Each row is a point. A path goes straight from each point to the next, and from the last back to the first. The post is the endless flat space through its rows: a point in 2 columns, a line in 3, a plane in 4, and so on, so that a path can go around it. Count how often the path circles the post. Going back the other way cancels.

Post:
[[-0.8 -0.4]]
Path, 16 rows:
[[-1.5  7.2]
 [-5.0  3.1]
 [-4.4  1.2]
 [-3.7  6.6]
 [ 0.7  2.8]
 [ 1.9 -1.1]
 [ 1.7 -2.6]
 [-0.6 -3.5]
 [-6.1 -1.1]
 [-4.2  1.6]
 [-7.4  8.1]
 [-6.6  1.4]
 [-4.1 -7.0]
 [ 2.6 -7.6]
 [ 4.7 -3.5]
 [ 7.7  1.5]]
Times around: 0

Post (8 x 9):
[[  4.9  -2.2  -2.4   1.4  -0.8  -6.1  -4.5  -2.6   4.9]
 [  3.4  -0.8  -0.5   2.9  -5.6   0.2  -0.5   4.9  -5.4]
 [ -2.4  -5.4   6.8   0.2  10.0   7.0  -7.0  -5.4   0.6]
 [  0.8  -3.0  -2.0   7.4  -3.0   0.1  -8.9  -9.1  -5.7]
 [  4.3   0.5   3.9   1.0   3.6  -3.3   7.6  -5.4  -0.3]
 [ -1.0  -1.9 -12.1   6.9   7.0  -6.3   7.0   3.0  -2.0]
 [  4.9  -3.3  -4.9 -11.5  -6.6   3.6  -5.5   6.9  -0.6]
 [  2.7  -0.7   2.3   1.1   1.5  -6.7  -1.6  -3.2  -4.6]]
Path (16 x 9):
[[-0.4  1.3 -4.9  3.0 -4.9 -1.5  2.4  1.1 -5.1]
 [ 4.7  5.9  8.5  3.3  4.7 -6.7  0.0 -5.2  1.7]
 [ 5.0  0.5 -3.6  4.4  1.3  6.8  1.4  1.9 -4.1]
 [ 6.7 -5.1 -6.2  4.5  0.4  1.2  1.1  6.3  0.6]
 [ 2.1 -9.2  0.6  5.1 -2.2 -2.3 -1.7  6.6 -2.7]
 [-1.4 -6.0  5.2  3.5  0.5  2.1 -4.4 -5.0 -2.4]
 [-3.2 -0.5  6.8 -1.0 -2.0  1.8 -3.5 -4.2  0.7]
 [ 0.4  5.8 -4.2  3.1 -5.2 -5.0 -8.2 -1.0 -3.7]
 [ 5.1  2.3  1.8  1.2  5.3  4.2 -3.2 -3.0 -6.6]
 [ 2.4 -1.8 -1.0 -7.2  7.7 -2.8 -4.2 -7.0 -1.7]
 [ 3.0  3.9  1.4 -3.4  5.1  0.2 -0.4 -1.4  0.8]
 [ 4.9 -0.5 -3.7  2.4  4.2 -3.5 -7.0  0.3  0.7]
 [ 5.9 -4.4 -0.1  6.9  2.5 -1.9  3.8  0.4 -9.6]
 [ 3.2 -9.9  3.6 -1.8  1.7  1.2 -0.2 -5.4  2.2]
 [ 3.6 -7.9 -0.3 -7.7 -0.6 -1.9  1.2 -4.7 -3.8]
 [-3.0 -2.7 -2.3 -0.8 -1.1 -0.8  0.0 -3.2 -8.3]]
Times around: 2

Post:
[[ -6.7   1.2  -0.5  -3.9   3.0  -3.9   3.0  -3.5   2.6   2.0  -7.9  -4.4
   -2.7   5.0   2.8   3.4  14.1   4.6]
 [ -2.1  -2.1   3.1  11.6   1.0  -2.4  -5.2   1.9   2.1   4.6  -5.1  -5.7
   -3.2   8.0   1.5   6.3   0.1 -10.8]
 [ -0.4  -2.3   7.1  -1.5  -5.4   1.6   2.0  -5.6  -2.7   5.6  -4.3   3.0
   -5.4   0.1  -5.7  -3.1  -6.0   0.0]
 [ -5.0   1.9   2.9  -3.0  -1.4  -3.1  -1.7   0.4  -6.1   6.7   2.7  -1.4
   -0.1   3.0   7.0  -5.2 -11.7   0.5]
 [ -1.1   2.4  -1.5   3.2   1.2   4.4   0.2   2.9   4.4  -2.8   4.9   1.6
   -0.7   2.3  -9.0  -5.8  -2.1   2.6]
 [  2.2   3.8   1.1  -5.3   2.6   5.4   2.7   3.6   5.9   2.8  -0.2   7.4
   -4.9  -1.4   8.1   1.1  -1.3  -0.1]
 [ -2.0   2.6   0.6  -2.9  -1.8   5.0   0.6  11.7  -3.4   5.9   2.4  -6.5
    2.7   0.1   1.4   1.1  -5.3  -4.9]
 [ -1.7   4.7   6.0  -2.3  -0.2  -1.3  -7.0   1.9   6.6   4.1  -3.8  -3.5
   -5.1  -0.4   5.1  -3.0  -3.9  -4.9]
 [ -0.3  -1.2   4.2  -3.4   8.6   2.3  -0.4  -3.5   0.5   6.9  -6.6  -2.8
   -5.7   1.3   5.1  -6.6   4.0  -5.6]
 [ -4.2   0.2   5.6  -2.5   4.1  -4.4  -5.8   0.6  -1.8   9.7   5.2   8.2
   12.4  -6.1   5.4  -3.6  -5.0  -4.1]
 [ -4.7   1.4  -1.9  -1.7  -0.1  -1.7   3.4   3.2  -0.9   3.1  -9.1   3.1
   -4.3  -2.4  -1.1  -2.9  -1.9   3.8]
 [ -6.7  -3.6   2.5   4.1  -4.7  -0.8  -7.3  -1.7  -1.7   5.1  -4.0   0.1
    1.4   3.4   6.7  -5.7   1.9  -3.5]
 [ -8.8   6.8  -9.0  -1.0   3.2  -3.8   1.3  -7.8  -9.5  -1.0  16.5  -4.5
    2.4  -9.7  -3.4   3.7  -4.7  -4.7]
 [  3.1   0.7  -1.2  -6.1  -1.3  -1.8  -1.1  -2.6   3.5   5.7  -5.4  -3.5
   -0.6   0.5   6.1  -2.2  -8.2  -4.6]
 [ -7.0  -5.3   6.3  -1.8   3.1  -1.4  -2.6  -3.8  -4.9  -0.2  -6.0  -0.1
    3.4  -1.0   8.2  -0.9  -0.5   0.0]
 [ -3.8   0.6   2.4 -16.2  -3.3  -7.1   3.9  -8.7  -3.4  -7.1  -6.8   8.7
   -7.5   5.5  -9.6  -3.9  -1.9 -13.9]
 [ -4.5   0.9   2.0  -6.4   1.0   0.8  -7.8  -3.0  -3.6   4.9  -7.3   4.7
    1.1   4.0  -4.7   0.5  -3.5  -3.1]]
Path:
[[ -4.1  -0.3   2.7  -1.0   3.0  -1.8  -2.8  -8.3  -1.3   7.8  -3.4  -3.7
   -2.6   2.2   4.3  -0.2 -10.2  -3.6]
 [ -3.0   2.6   2.8  -0.8   0.3  -3.7  -3.6  -0.6   5.8   0.1  -1.4  -2.5
    2.8   5.4   8.7   1.5  -4.0  -0.6]
 [ -5.8   6.4   6.5   1.5   2.5  -2.6  -3.8  -3.5  -5.0   4.3  -4.0  -5.4
   -0.8   3.1  -0.9  -1.7  -0.2  -5.0]
 [  1.7   1.4  -1.7   0.8  -1.1  -1.6  -4.9   1.4  -0.6   4.8  -0.4  -5.2
    4.7   3.3  -2.3  -7.0   0.0  -3.5]
 [ -5.5  -2.6   5.7  -1.2   1.4  -5.4  -2.4  -4.0  -3.1   7.2  -1.5  -1.7
   -6.1   0.6  -0.4   1.7  10.6   3.3]
 [ -2.1  -1.1   0.9  -6.9   0.4   2.9  -1.2   3.2   3.3   0.2   2.5   2.1
   -2.2   0.6   1.0   0.1  -3.2  -7.7]
 [ -8.9  -1.4   1.7  -9.3  -4.7   0.9  -1.4  -6.3   1.2   3.3  -1.6  -1.6
    0.2   1.2   0.8   1.0   3.4  -0.2]
 [ -4.8  -3.2   4.9  -2.1   0.8   0.4   5.5  -8.5  -1.3   2.9  -5.7  -2.0
   -1.3   1.5   0.6   2.3  -1.4  -9.6]
 [  0.6   2.9   1.9  -1.7  -0.2   7.0   5.1   2.0  -5.8   5.0  -3.5   1.8
    0.5   1.5  -0.8  -0.4  -6.5  -4.8]
 [ -1.1   2.1  -0.4  -1.3  -2.3   5.7  -5.8   0.1  -1.4  -0.6  -6.9  -1.5
   -8.0   7.2   7.8  -5.7  -7.0   0.8]
 [ -3.4  -1.7   2.0  -3.5   0.7  -8.6   0.5   0.0  -0.4   6.2  -3.5  -1.4
    1.6  -2.8   7.0  -4.2   4.2   4.1]
 [ -4.1  -4.6  -9.6   4.4  -2.1  -0.7   0.1   1.3  -3.5  -0.5  -2.9   1.2
   -1.0  -2.8   3.6  -1.5  -6.7  -4.7]
 [ -7.8  -2.9  -1.6  -2.4  -8.5  -3.0   5.6   3.4   4.3  -2.9  -1.3   3.8
    2.9   1.1   5.2   0.6  -2.0   0.9]
 [ -3.3   3.7  -1.8  -1.3   5.9  -0.5   7.1  -3.0   0.9   2.4  -5.7  -2.5
   -5.9  -1.7  -0.8  -2.1   0.6  -3.8]
 [ -1.0   6.2   0.1  -2.5   4.1  -3.0   0.2  -3.8   3.9  -5.2  -5.0   1.1
   -1.7   0.4   1.3  -1.2  -4.4  -2.2]
 [ -1.7   0.9  -0.5   4.6   7.3   3.1  -0.4  -3.8  -6.1  -5.1   2.6  -1.5
   -0.9   5.0  -7.0   2.4  -3.3  -2.0]
 [  0.2   2.2   1.9  -6.4 -11.1  -5.0   2.6   2.7  -2.4  -3.2   3.5  -4.3
   -3.8   3.5   9.3  -0.1  -4.3  -0.5]
 [  2.3  -1.0   3.7  -5.5  -2.9 -10.6  -3.7   4.1   5.2   5.3  -3.3  -3.1
   -0.8   5.1  -0.9  -4.6  -7.2   2.0]
 [ -6.4  -0.8   1.4  -3.9   1.6  -0.7  -6.3   3.6   0.3   7.6  -3.2   7.1
   -4.1   2.2  -4.7   1.5  -4.2  -6.4]]
Times around: 3

Post:
[[  2.6   3.5  -4.1   0.1  -5.6   2.4  -1.2  -1.6  -4.6 -11.5  -0.9   4.0
    3.0  -4.3  -1.1   2.9  -9.6  -7.5]
 [  5.3   1.3   5.2  -2.6   4.1   0.7   5.3  -1.5  -4.0  -5.6  -1.4   7.6
   -2.6  -2.9  -5.5  -4.9   0.7   4.2]
 [ -0.5  -2.7 -10.5  -0.1   0.5   6.6  -2.6   0.6  -1.4   1.2  -6.9  -1.3
    6.7  -2.2   0.2  -1.8  -0.2   7.1]
 [ -0.9  -4.6   0.9   2.8   5.2   5.7  -2.9  -1.5  -1.4   2.9   0.4   1.1
    5.2  -0.7  -4.9   3.2  -7.6  -2.1]
 [ -1.5  -0.7   4.8  -4.5   5.8  -5.3  -5.1   0.1   1.3  -5.9   2.1  -2.7
    2.4   1.5  -5.9   1.7   4.7   1.4]
 [ -0.8   2.2   4.2   4.4   3.7  -2.8   3.9  -5.0  -2.8   2.4   3.7  -4.6
    2.3   2.2   3.9   2.1   4.7  -5.3]
 [  3.6  -1.8  -8.0   4.7 -10.9   5.9  -1.1  -8.8  -1.3 -12.0  -2.9  -2.4
   -1.9   3.9  -2.7   7.3  -2.9  -3.0]
 [ -2.8  -2.2   1.9  -3.4   2.6  -6.1  -4.4   0.7  -0.3   4.1   3.1   0.5
    2.1  -6.4  -4.4   0.9  -0.5   8.7]
 [ -0.7  -1.2  -2.8 -11.5  -0.3  -8.7   0.7  -7.2  -1.7  -4.6  -0.1  -1.6
  -13.5  -1.3  11.9  -1.0  -0.5  -6.7]
 [  2.8  -5.7  -0.1  -7.9  -7.2  -4.4   3.9  -2.8   2.4   0.0  -5.3   0.1
    3.0   2.6   7.3   5.4  -3.0  -2.0]
 [  8.6   0.6  -1.2  -0.4   3.0  -0.3   2.2   3.3  -3.3  -7.9   0.0  -1.1
   -1.6   3.7  -3.4   7.5   3.1   2.1]
 [ -0.3   4.4  -1.3  -3.6   2.7  -3.9  -5.9  -0.2   5.0  -0.3  -0.7  -0.7
   -1.4  -2.8  -0.4  -6.1  -3.8  -6.4]
 [ -1.6  -6.7   1.3  -2.6   5.2  -3.1  -1.5  -1.5   0.7  -0.5  -0.1   7.6
    2.1  -1.1   9.2   3.4  -9.2   7.7]
 [ -0.1  -2.1  -3.7   0.4   1.3  -3.0  -0.8   8.1   1.9   0.3   5.8  -1.0
    5.8  -1.1  -4.3  -4.1   4.0  -4.4]
 [  7.9  -0.7  -8.1  -5.0  -6.1   3.4  -2.5   3.0  -1.6  -1.3  -2.0   9.0
    6.6  -1.2   1.9  -0.9   0.4  -6.9]
 [ -2.1  -3.2  -0.1   2.2  -1.8  -0.4  -4.0  -1.8  -3.9   3.5  -7.0   0.0
    0.5   0.9   2.5  -1.7  -2.0  -0.4]
 [ -8.9   2.4   3.2  -4.0   0.6   3.9  -8.8   3.5   6.6  -2.5  -3.5   3.8
    2.8  -0.6  -3.7   3.7  -5.1   1.8]]
Path:
[[ -0.1   3.7   2.3  -3.7   0.5  -1.0  -2.4  -4.0  -2.9  -8.8   2.6  -0.5
    4.9   0.5  -8.7  -2.4   7.2   2.5]
 [ -1.0   2.3  -8.7   1.1  -4.3  -0.1   6.2  -8.0  -7.6  -5.8   0.0  -8.0
   10.0  -0.6   2.3   4.1   8.3   7.2]
 [  0.4   0.3   3.8  -4.2   4.1  -2.5 -11.5  -3.3   0.4  -4.2  -0.4   4.7
   -2.2  -1.1 -11.5   3.9  -5.7  -6.0]
 [ -1.4  -0.2   0.3  -1.0   1.9   2.4   2.7  -3.7   1.7   0.4  -2.9   0.3
    5.1  -3.1  -2.6   0.8   2.0   2.2]
 [ -4.1  -4.7  -4.0   6.6  -2.1   2.0  -1.2   5.9   1.9   6.1   4.6  -0.2
    2.6   0.5   4.9  -1.5  -1.9 -11.7]
 [ -5.0  -1.1   0.5  -5.9  -3.4   5.4   3.7   0.0   0.2  -5.5   0.4  -2.4
    0.3  -3.2  -1.6  -5.5   1.5  -4.3]
 [  3.1   2.5  -3.4  -0.8  -6.8   5.6   3.4  -1.7   0.0  -5.3  -1.7  -1.2
    4.3  -0.2  -5.1   3.9  -3.4  -1.3]
 [ -1.1  -0.3  -5.3  -5.8   5.8   6.4  -5.8  -3.7   1.3  -4.3  -5.7   4.6
    5.0   6.3   1.2   1.1  -6.0   1.6]
 [  2.8 -11.5   3.4  -4.7   3.6  -3.8   4.5   0.8   2.1  -3.6  -1.3   4.5
    7.1   4.1  -4.3   1.0   0.0  -1.4]
 [ -1.6  -4.0   5.4   4.6  -3.9  -3.1   2.0  -2.0  -1.2  -0.8  -8.4   1.8
    4.8  -3.6  -2.6  -0.9  -2.9  -2.9]
 [  1.7   4.7  -8.3  -1.0  -1.4   4.3  -2.5   0.7  -5.3  -7.1  -5.7   5.1
   -2.4  -7.6  11.5  -0.5  -1.1   0.4]
 [ -5.8  -0.7  -0.1   1.9  -5.8   6.1 -12.2  -2.2   2.4  -2.8  -2.6  -0.2
   -7.5  -0.2  -3.3   0.4  -5.2   5.3]
 [  2.7   6.0   1.6  -8.1  -1.3 -10.2  -1.8   0.1   2.1   4.4   7.1  -5.6
    4.6  -0.4   2.1   1.5  -4.3  -5.5]
 [ -8.1   1.4   3.5  -8.3   3.8  -2.9   2.3  -3.9   4.1  -8.5   0.0   0.2
   -0.5   2.1   4.1   3.4  -0.5   3.1]
 [ -1.0  -7.3  -2.0   2.1   6.4  -4.8  -0.7   6.3   1.8   8.5  -3.5   6.6
    2.1   1.1   0.9   2.4  -2.8   2.1]
 [ -5.1  -1.9  -4.7  -1.5   1.5   0.1  -4.8   1.2   1.7  -1.8  -2.4   2.9
   -0.2  -4.7   3.0  -3.3  -5.6  -5.1]
 [  5.8   1.0  -2.2  -2.1  -5.0   3.3  -3.6   3.7  -2.3  -9.2  -6.0   1.9
    4.1  -3.0   2.3   3.0  -4.0  -9.2]
 [ -0.8  -0.7   2.6  -3.8   4.4   4.1  -2.3  -1.1  -2.3  -1.6  -1.3   0.1
    4.2  -2.3   1.8  -3.0  -2.0  -3.6]
 [ -0.1  -2.5   2.4   0.5   2.2   6.0   0.7  -6.7  -1.7   1.9  -3.2  -2.5
    7.3  -1.4   0.1   1.4   2.8  -6.7]
 [ -1.8  -1.7  -2.8   3.3   1.8   0.4   0.8   6.2  -4.4   4.5  -4.5   4.2
    5.7  -4.3   3.1  -1.6  -2.0   2.2]
 [ 10.5   2.9   4.8  -6.7   6.0  -0.2   6.6  -6.1  -3.4  -9.9 -10.0   5.9
    6.6  -0.4   0.4  12.1  -8.6   6.2]
 [  9.8   3.0   0.5  -5.9   5.1  -0.9  -0.1   2.6  -0.6  -7.5  -7.0   5.8
    3.8  -5.3  -1.3  -1.9  -5.6  -9.0]
 [ 12.5   3.9  -0.4  -8.0   2.9  -3.0  -2.5   3.6   1.8  -1.2   4.1   3.2
    4.4  -4.6   0.1   6.7   1.5   0.5]
 [  6.5   8.9  -5.1  -2.0  -3.7   6.6   1.1   7.8  -9.7  -5.6  -5.1   2.3
   -1.2  -5.9  -5.9  -4.2   1.1  -2.4]
 [  0.3   0.4  -4.8   0.9   0.6  -3.1   1.7   6.3   6.1   1.0   8.2  -6.3
    2.0   4.4  -2.0   2.3  -2.9  -2.0]
 [  1.3  -3.6  -3.2   1.6   3.0  -5.2  -7.2   3.7  -7.6  -1.0  -2.2  -1.4
    4.6   8.6  -2.1   3.7   1.6  -1.4]
 [ -0.2   2.3   2.7 -11.9  -2.6  -4.0  -8.4  -2.0  -3.0  -7.2   1.9   1.6
   -3.6   1.7  -2.7   0.9   2.8  -8.7]
 [  0.8   2.5  -5.0   5.9  -2.1   8.0   0.1  -2.8  -5.6 -12.9  -4.8 -10.5
   -2.9  -0.4   1.4  -1.0  -7.7   0.5]
 [  4.3   1.7   2.7  -5.3  -4.5  -3.7  -1.8   3.5  -4.1  -1.4  -1.3   4.2
    4.4  -8.4  -1.8   0.3   2.4   1.5]
 [ -1.5  -1.8   0.4   3.3   6.5  -0.1  -8.5  -2.3   0.0  -3.4  -8.0   1.0
   -0.6  -5.2  -1.7  -5.1  -5.4  -5.3]
 [ -0.5   0.8  -4.5  -3.3  -6.9  -4.7   6.2   2.1   0.3  -2.5  -8.7  -2.8
    1.2  -3.2  -4.9   0.7   0.7  -2.2]
 [ -5.9   2.2  -4.6   4.3  -4.1  -1.5   2.0 -12.7   2.3   2.0   1.0  -2.2
    5.3   2.7   5.0  -0.3   0.3   0.0]]
Times around: 2
